Rows are points. Examples show where two turns around zero, p and q, send a point. Where does a point land after both, in the order given? Backwards means that the second turn is done in reverse. Each puzzle has new turns, and all numbers are rounded.
In the rows, 128 means zero.

Turn p:
[156 107 119] -> [108 101 141]
[ 95 184 151] -> [184 167 117]
[176 120 145] -> [126 101 172]
[117 111 141] -> [112 145 134]
[ 96 117  84] -> [108 127  76]
Turn q:
[102 152 187] -> [164 185 115]
[156 154 115] -> [111 116  93]
[102 110 113] -> [117 131 161]
[151  97  98] -> [120  82 142]
Where do these land?
p, then q: [165 108 149] -> [169 148 140]
p, then q backwards: [ 95  91 126] -> [111 170 108]
q, then p backwards: [107 145 155] -> [ 98 140 148]
p, then q: [144 168  83] -> [125  68 143]

Turn p:
[154 166 106  98] -> [179 139 152 112]
[ 79  78 144 121] -> [ 75 151  85 120]
[116 138 130 176] -> [ 98 110 156 152]
[147 147 165  94] -> [151 104 119  83]
[143 111  95 151] -> [136 137 129 173]
Turn q:
[ 98 138 180 154] -> [ 82 165 148 150]
[ 93 166 106 111] -> [ 97 122  85 104]
[116 114 151 110] -> [109 111 142 146]
[187 140 106 125] -> [173 123 144  86]
[146  82  98 140] -> [180 120 122 155]
Where do these land?
p, then q: [121 111 120  96] -> [132 120 110  96]
p, then q: [155 144 161 219] -> [136 153 150 224]
q, then p: [149 100 117 129] -> [143 102 116 145]
p, then q: [140 157 118 139] -> [125 134 161 134]
p, then q: [116 139 147  97] -> [120  92 126 114]
p, then q: [ 86 117 104  89] -> [ 97 124 105  78]

Turn p:
[122  81 151 161 125 117] -> [ 78 111 135 161 129 136]
[136  98 161 170 172  76] -> [ 68 159 147 158 163 165]
[ 88 147 143  87 135 127] -> [146 112 123  88 117 168]
[118 145 160  67 139 164] -> [181 114 110 121  97 175]
[166 129  79 117  99 126] -> [162 122 148 134 147  75]
[110 100 121 152 163 124] -> [ 94 125 102 137 158 140]
[139 168  90 107  62 144] -> [173 115 148  95  98  68]
[133 132 148 162 165 133] -> [103 164 105 145 130 144]
[140 152  98 129  92 140] -> [149 128 134 113 114  81]
Turn q:
[154 119 172 162 123 158] -> [141 153 162 157 162 100]
[162  80 134 136 132 157] -> [173 137 147 125 130  84]
[ 69 138 128 105 111  70] -> [ 68 138  77  97 121 150]
[113 112 109  90 163 162] -> [147  90 148  79 126 129]
[147 163 104 110 171  97] -> [152  95  95 135 133 178]
[125 128 138 192  92 130] -> [ 97 146 136 181 125  92]
[126 156 110 101 104 121] -> [117 137 129 122  98 165]
Where do these land?
p, then q: [163 138 153 118  85  99] -> [117 181 138 145 165 128]
p, then q backwards: [146 125 143  76 167 101] -> [169 168 156 101 154 137]
p, then q backwards: [ 99 105 124 141 120 172] -> [107 122  88 146 141  96]
p, then q backwards: [143 165 191  95 179 109] -> [176 180 148  71  99 118]
q, then p: [134  86 107 155 167 107] -> [121 122 154 143 187 107]
p, then q backwards: [129 137  93 154 112 168] -> [122  78 114 152 126 106]
p, then q: [121  87 161 124 136 153] -> [118 116 148 141 109  80]
p, then q: [ 99 147 104 149  80 122] -> [112 161  91  88 120 141]
q, then p backwards: [118 163  76 141 106 120] -> [114 103 180 139 109 155]

Turn p:
[121 104 142 182  88 106] -> [117 107 124  83 102 178]
[133 148  81  86 122 147] -> [128 170 113 130 131  75]
[133 182 114  41 134 128] -> [152 144 139 132 168  38]
[120 102 124 127 133  95] -> [109 131 128 114 157 150]
[112 150 126  79 126 142] -> [144 148 154 130 140  85]
[157 141 129 151 157 129] -> [124 101 101 158 124 130]
[147  88 152 153 136 147] -> [149 127 119 147 118 179]
[ 85  98 141 197 136 121] -> [ 84 110 153 127  97 191]
[142 139 143 136 120 138] -> [146 113 123 129 114 127]
Turn q:
[135 126 113 142 101 170] -> [117 165 104 111 152 122]
[ 81 155 157 149 146 175] -> [126 175 187 102 140 144]
[146 134 115 167 130 115] -> [153 128 103 112 119 152]
[160 138 139 137  98 134] -> [111 128 100  95 119 120]
[124  84  97 143 177 132] -> [156 154 119 185 120 154]
[104 140 110 117 137  72] -> [160  75 144 141 139 133]
[160 131 148  31 121 107] -> [ 56  66 132 158 117  93]
[114 116 144 137 113 118] -> [145 130 135 119 120 105]
Where do these land?
q, then p backwards: [162 131 164 101 121 141] -> [103 152  93 159 125 122]
q, then p: [143  84 144 113 119 126] -> [101 114 117  88 124 130]
p, then q: [168  96 110 130 138 149] -> [128 139 100 115 158 167]
q, then p: [ 76 169 128 107 143 137] -> [155 103 165 168 142 151]
p, then q backwards: [ 62 170 104 162 107 161] -> [143 119 219 104 141 135]
q, then p: [147 102 126 178 151  86] -> [158 147  71 106 100 125]
p, then q: [137 143 119 106 118  96] -> [130 102 137 162 124 136]

Turn p:
[159 120  84 131 127 180 122 170] -> [106 111 163 110 151 105  64 134]
[104 147 139 133 200 103 134 121] -> [148 116  67 115  95  93 143 129]
[ 46 216 149 103 109 141 127  91] -> [156 124  78 169 150 151 170 227]
[146 160 142 137 110  97 126 192] -> [ 92 188 126 142  99 120 101 144]
[132  91 129 120 140 100 160 151] -> [ 94 119 129 140 102 111 138  90]
[143 103 154 108 108 137  97 110] -> [122 137 149  94 146 160 153 121]
[118 120  88 124 104 100 125 106] -> [152 124 168 154 121 115 151 129]
[129  89 147 158 110 125 119 124] -> [132 125 144 121 108 169 124 100]
[174 107 120 139 144 169 143  86] -> [152 107 127 109 180 128 110  80]
Turn q:
[146 140 164 147 166 147 135 124] -> [177 123 147 142 114 152 136 140]
[ 77 170 115 100 126 102  92 134] -> [117  71  90 128 171 107 115 122]
[180 123 176 114 113 143 145 111] -> [160 156 153 116 107 161 123  82]
[ 47 168 105 140 103  82 139 168] -> [ 94  89 135 114 215  83 125 158]
[143  97 125 115 119 181 134 129] -> [105 147 131 138  99 162 161 113]
[157  99 106 113 150 155 158 108] -> [135 176 106 131  98 140 160 131]
[146  81 178 142 140 135 113 113] -> [139 148 148 156 100 172  90 128]
[107 165  73 153  99 121 101 144] -> [ 91  80 126  98 128  80 139 146]
[112 144  95 122 130  76 115 176] -> [114 112 124 148 160  58 119 129]
[164  94 142 134 134 138 147  71] -> [148 177 119 107  89 165 112 132]
Where do these land?
q, then p backwards: [176  76 150 148 132 172 108 148] -> [105  98 125 160  80  74 129 157]
p, then q: [ 89 184 135 118 115 124 141  72] -> [147 156 165 139 103  85 176 157]
q, then p: [176 111 178 142 162 115 138 124] -> [143 188 127 108 160 154  99 121]
p, then q backwards: [ 97 178  77 123 120 137 150 149] -> [105 113 114 163 176  92 106 159]
q, then p: [ 92 135 102 114  92 112 169 115] -> [118 104  98 124 123  77 154 156]
q, then p: [ 70 152 125  83 138 123 147 111] -> [138  81 120 112 129  67 111 118]
q, then p backwards: [153  87  65 130 136 131 107 131] -> [110 145 137 117 151  78 143 180]
p, then q: [133 105 164 170 142 118 100 146] -> [101 108 107  96 115 147 143  87]
p, then q backwards: [167 125 156 125 115 119  92 158] -> [142  96 126 136  86 125 161 103]

Turn p:
[ 80 112 136 122 110 133 127 114] -> [124 173 139 131 131 132 135  97]
[153 146 183  78 121 162 100 147] -> [174  87 145 165 168 161 124 103]
[165 115  89  98 165 103 119  84] -> [123 123 145  86 112 174 102 181]
[113 136 186 131 163 128 168 153] -> [117 130  87 198 132 144 140 129]
[135 127 150 168  88 171 102  85] -> [ 86 112 183 124 165 106 139  96]
[180 150  97 145  95  90 126 144] -> [143  93 133 108 107  76  88 153]
[159 113 105 139 160 142 138 145] -> [128 107 113 115 129 128 157 170]
[ 96 126 133 128 141 148 162 158] -> [133 152  86 146 142 124 155 123]
[102 134 156  84 133 146 166  87] -> [116 169 121 150 174 170 103 122]
[ 81 150  91 143 145  98 115 153] -> [129 141  85  99  78 122 132 100]
[144 101  83 173  86  86  85 139] -> [135 121 171  88  70  68 132 133]
Turn q:
[115 164 118  92 111  82 109 174] -> [112 179  79 162 121 163 134 125]
[142  99 127  90 124 155 114 166] -> [106 149 142 121 118 134 175 164]
[128 166 136 127 155 118 115 111] -> [150 129 134 154 108 137 119  96]
[167 125 147 110 161 168  96 132] -> [124 115 177 145  90 131 168 133]
[165 128 130 107  81  83  87 110] -> [ 96  99  85 163 150 143 170 102]
[ 94  89 126 112 146  84 176 119] -> [130 176 130 111 183  91 113 109]
[ 96 167 151 147  69  99 144 117] -> [131 117  49 116 118 117  97 106]
[150 164 117  94 123 162 151 162] -> [112 153 135  94  86 173 141 128]
[105 135 102 185 124 135 173  99] -> [152 101 128  90 151 127  64 126]
[144  88 137 179 163 166 125 133] -> [122  96 187 128 123  99 108 166]
[101  82 117 165 151 156 118  86] -> [173  93 161 122 161  93 119 155]
Where do these land?
q, then p backwards: [120  80 129 120 137 120  72 159] -> [152  79 157 146 135 140 173 142]
p, then q backwards: [120 141 158 149 113 139 128  99] -> [162 118 134 136 142  94 137 128]
q, then p backwards: [122 124  83 192 121 153 179 141] -> [179 159  89  93 122 111 130  73]
q, then p: [151 148 104 130 140 116  97 141] -> [102 120 130 131 149 111 164 114]
p, then q: [128 155 167 155 169 154 198 122] -> [173 146 148 133 157 142  64 177]
p, then q: [109 156 102 135  82 171 153 164] -> [132 149 157 155 173 154 121  73]
q, then p: [ 83 155 120 100 107 115 115 133] -> [127 102 108  82 145 108 115 147]
q, then p: [160  60 169  85 148 129  68 121] -> [ 83 169  83 196 107  90 116 159]
p, then q: [140 124  98 102 150 110 119  96] -> [130 140 122 122  95 139 168 153]
q, then p: [147 138 148 112 116  73 152 105] -> [ 81 155 132  94 120 157 109 123]

Turn p:
[162 142 156 157 107 156 101 117 125] -> [111 155 133 124 171 128 153 126  90]
[127 143 147 101 148  98 114  99 166] -> [138 117 102  75 147 123 127 128 159]
[128 170 116  94 129 143 130 161 105] -> [134  73 128 159 145 142 133 145 121]
[ 89 118 139 132 145  81 128  88 135] -> [138 136 108  76 103 134  87 116 139]
[175 135  85 111 136  89  94 122  98] -> [144  92 115 131 137  55 119 115 103]
[ 99 126  92 175  97  91 171 165 167] -> [ 81 125 110 132  40 138 157 120 136]
[160 138 158 167 124 169  98 175  90] -> [111 147 154 160 158 127 148 177  66]
[134  84 135 124 109 161 146 120  94] -> [148 169 141 175 135 135 112 113 124]
[118  99 121 100 102 108 153 124 110] -> [145 135  97 160 110 128 104 109 144]
[119 161 129 162 154 122 122  77 163] -> [122 125 146  54 128 139 143 102 122]
[100 110 126 132 103 179 106 173 118] -> [ 82 137 157 179 140 147 112 152 130]
[125 110 133  81 181 140 173 114 166] -> [182 125 146 113 124 142 141 132 201]
Turn q:
[ 95 136  80 137 104  90 138 134 126] -> [129 112 128 148  98 172 114  84 138]
[162 106 158  92 126 130 145 149 175] -> [102 135 130 130  96  90 123 167  84]
[169 131 125 108 136 114 117 123  83] -> [155 110 112 159 132 114 165 148 143]
[111 141  54 107 142 121 102 114 117] -> [143 136 129 161 102 153 111 120 196]
[121 178 153 108 132 105  89 153 133] -> [167  82 157 111 119 131 105 159 129]
[186 150 167 108  88 126 122 112 161] -> [168 129 128 140 118  67 111 141  75]
[141  92 132 180 128 130 124 113 119] -> [110 146 146 142 168 124 156  99 118]
[102 132 153 182 144 188 163 146 129] -> [ 80 129 109  69 181 121 116 107 127]
[100 107 159 155 167 124 184 103 142] -> [ 95 154 130  66 119 129 170 101 116]
[ 93 108  99 102 113 153  97 132  95] -> [133 147 108 154 146 179 109 153 154]
Where do these land?
p, then q: [102 115 133 129 130  94 116 115 139] -> [147 134 136 148 110 142  99 143 135]
p, then q backwards: [139 225 126  90 172 164 123 118 123] -> [114 165 182 172 134  93  95 171  67]
p, then q: [105 112 141 163 131 113 129 180 137] -> [119  92 111 129 139 162  85 127 107]
p, then q: [111 106 111 149 143 141 107 121 132] -> [155 123 145 107 129 141 122 145 108]
p, then q backwards: [128 113 114 144 112 133  87 155 139] -> [152 100 124 133 145 150 133 153 154]
q, then p backwards: [150  92 149 142 153 133 119 140 144] -> [147 126 123 155 130 153  95 151 141]
q, then p: [136  88 122 104 124 100 121 142 131] -> [110 143 133 150 110 159 135 135  99]
q, then p: [170 149 138 135 105  99 162  68  96] -> [178 127 109 129 104  97 160  69 105]
q, then p backwards: [183 181 121 108  77 106 174  65  99] -> [196 118 109 102 113  59 185  98  91]
q, then p: [108 188 165  92 131 190 121 122 127] -> [125  77 118 147 156  61 131 161 162]
p, then q backwards: [102  89 106 140 131 138 140 154 171] -> [124 110  85 111 177 120 125 128 153]
q, then p: [103  78 111 140 126 126 136 157  99] -> [118 131 182 133 113 172 120 123 134]
